Each row is a point. Before rounding, the points of a table are all equally far from one centre. They may lie mostly on one side of it. Where is the centre, to within rounding?

Points (6 x 2):
[[  1 -55]
 [  2 -54]
 [ 21 -12]
 [-58 -32]
 [ 20 -29]
 [-13 -60]]
Centre: [-20 -20]

Points (14 x 8):
[[ -5  34  -7  14  -3  40  38 -21]
 [-15  21 -26 -26  19   5  -3  29]
 [ -9 -19 -21 -30  21  38 -21   1]
 [ 28  28 -29 -36  -4  -5  -1   7]
 [-14  -4 -14 -36   3  39  44   4]
 [-21  17 -52 -20 -11  33  -5  13]
 [  8  13 -33  23  21  55  15  -3]
 [  6  39 -30 -24  -5  24  44  -8]
 [ 25  -9 -33  15 -10 -13  16  -2]
 [-14  22 -32 -27  13  50  34   1]
 [  3  56 -23   1   3  28  12  13]
 [-14 -22 -37 -12  -1  56  -1 -12]
 [  1  12 -48 -45  11  29   5 -15]
 [ -1  12 -60 -18  19  13  19  -5]]
Centre: [  5   6 -15  -8  -3  24   7  -2]

Points (15 x 12):
[[-21   5  30  -4 -16  -2 -41  17  27  31  33 -21]
 [-31 -15  23  -1  -2 -26 -40  14   9 -19   5 -33]
 [-60 -17  47  -3  10 -15  -6  -2  23   9 -13  -1]
 [-47  16  34  22 -18 -17 -23 -17   4   9   8 -17]
 [ -4   4  14 -18  12 -21 -37   1  -3   9  39 -19]
 [-39 -12  32  -8  23 -17 -27 -18  27 -16  18   5]
 [-53   3  44  -2   6 -11 -11 -11  35   4  36 -24]
 [-35  -5  47 -50   9 -27 -14  20  26  22  35 -10]
 [-40 -14  40 -21  -9 -16 -22 -29  22   5  11 -27]
 [-24   6  16 -17  14  -3   7 -26   8  13  25 -25]
 [-39 -12  48   8 -10 -20 -25  14  31  -5  17 -32]
 [-52  30  49   5 -32 -22 -12  14  16   1  23 -20]
 [ -1 -10  29  -9 -28  -1  -7  17  45  12  26  -9]
 [-27  41  35 -15 -17 -24  -3 -15  -2 -10  29 -14]
 [-30  -8  54 -13 -11 -38 -15  -9  29  -7   9 -28]]
Centre: [-35   3  18 -16  -9 -19 -10  12  13   6  16   0]
